Each row of a before or after table is a point. One or more steps were done to the points. Then noise was added and the rows were shuffled. The steps act on how far a point lies along the listed directions, d1 being the first. Write out the steps. A step turns or swaps two directions, mirrors them in a line or flattens them onto one, adds a multiple of one to another, or multiplies one. Angles are multiples of 10 degrees, from the lower direction toward the higher: turns from -170 to 170, lines from 10 to 170 but not 90. Use the fewest steps. Two steps may share a direction if one is a turn and the other turns, adds or multiplies; they go together, in the order done. Otherwise the lowest direction goes first.
In the rows, 128 means zero.

Directions:
(1): [161  92]
(2): [164 161]
Before:
[[157 136]
 [155 128]
 [127 130]
 [106 122]
 [135 140]
 [120 129]
 [126 122]
 [118 130]
 [163 134]
 [158 152]]
After, 10 rows:
[[206 162]
 [120 112]
 [108 126]
 [216 201]
 [197 141]
 [220 160]
 [ 69 102]
 [127 133]
 [104 128]
 [152 161]]
Steps: multiply d1 by 2; multiply d2 by 3

Directions:
(1): [157  89 162]
(2): [ 94  84 107]
(3): [167 119  84]
Before:
[[126 145 131]
 [123 144 154]
 [115 144 122]
 [125 132 130]
 [104 124 111]
 [ 82 120 154]
 [139 146 148]
 [136 157 134]]
After (8 x 3):
[[115 146 139]
 [ 45 137 249]
 [145 127 152]
 [120 134 140]
 [ 93 144 134]
 [124 150 149]
 [114 158 125]
 [ 68 151 172]]
Steps: swap d1 and d2; multiply d3 by 3

Directions:
(1): [150 183 118 170 142 165]
(2): [108  84 155 168 110 174]
(3): [169  86 103 127 181 142]
(4): [182 115 133 161  88  93]
(5): [167 135 164  79 110 166]
(6): [127 121  63 114  85 154]
Before, 13 rows:
[[249 118 139 146 133 188]
 [ 82 166 132  89 101  77]
 [ 94 157  92  75 131  88]
 [ 91 123  91  92 146 114]
 [ 82 153 110  98 102 117]
 [135 153  86 146 172 141]
 [192 123 116 161 152 170]
 [154 135 146 121 118 192]
 [170 145  86 162 109 129]
 [104 123 144 117 106 138]
 [181 119 173 127 142 132]
 [ 63 101  82 108 113  77]
 [ 49 152 134 125 126  84]]
After, 13 rows:
[[153 178 149 100 113 155]
 [ 82  68  98 122 157  83]
 [110  65 116 123 174 152]
 [158 140 124 182 112 133]
 [100 141 126 177 137 164]
 [ 81  89 124 122 153 137]
 [130  99 105 105 177 130]
 [109  99  81 116 194 103]
 [134 177 155 168  82 158]
 [155 135 157 125  86 140]
 [134 131 121  94 140 114]
 [179 184 186 152  43 171]
 [147  70  99 105 189 124]]
Steps: turn d2 and d3 by -140 degrees; multiply d6 by 0

Directions:
(1): [146 146 168 150  83  65 130 154]
(2): [111 207 133 139 159 116 145  91]
(3): [163 138 131 160 132 141  48 106]
(4): [ 77 150 149 125  70 175 112 131]
(5): [111 134  96  64 111  85  91 108]
(6): [ 64  89 136 169 147  96 113 108]
Before:
[[140 194 147 125  92 125 159 170]
 [120 149 114 134 153  16 107 109]
 [150 129 156 169  96 103 103 137]
 [103 230 142 149 107 147 168 124]
 [195 141 118 115 148 151 168 172]
 [ 86 122 143 148 138 140 209 132]
 [162 195 161 158  66  86 112 145]
 [125 170 142 166 141  26 111 126]
 [ 80 165  87  65 108 132  58  92]
 [141  99  92  97 102  76 112 114]]
After, 10 rows:
[[158 164 108  89 129 135 174 154]
 [115 156 123 147 135 158  76 114]
 [139 212 121 164 164 108 108  85]
 [ 65 148 155 158 120  68 152 143]
 [120 129 152 143  80 122 125 145]
 [134 105 115 127  98 122 161 137]
 [136 197 157 160  78 107 117 138]
 [167 188 128 142 139 104 114 138]
 [ 66 136 146 146 123  82 173 134]
 [153 106 110 157 182  85 135 106]]
Steps: multiply d1 by 0.7; turn d2 and d6 by 20 degrees; swap d3 and d4; multiply d5 by 0

Directions:
(1): [ 94 121 149 151 119 149 195 173 187 142 122]
(2): [135 194 170  86 178 130 113 120 166 152 133]
Before:
[[116 115 100 132  96 121 131 125 120 108 127]
 [140 232 168  72 182 114  92 100 170 149 133]
 [148  56  71 146  88 125 104  95  63  87 133]
 [107 108 137 150 119 163 209 173 198 148 131]
 [136  93  81 137  94 120 100 103  50 115 125]
 [150 183 120 131 154 120  82 103 115 143 144]
 [131 175 185  77 176 144  99 132 164 177 137]
 [112 130 117 116 141 131 147 142 171 150 136]
 [127 201 177  99 178 129  97 122 166 146 140]
 [145 191 146  75 163 146  80  91  93 151 124]]
After (10 x 11):
[[ 91 104 158 138 116 171 179 189 183 165 127]
 [115 144 120 102 149 128 136 129 169 150 145]
 [ 75 116 131 172  94 140 217 180 200 134 115]
 [155  78  78 120 110 120  75  78  57  89 138]
 [ 95  94 114 164  81 169 202 160 127 132 112]
 [110 116 103 196  99 136 158 153 131 135 135]
 [163 193 161  71 183 140 116 113 172 165 146]
 [131 139 111 108 116 116 101 106 110 113 125]
 [ 81 118 156 171 115 147 181 178 194 132 128]
 [140  96  82 135  98 119  98 103  48 117 127]]
Steps: swap d1 and d2
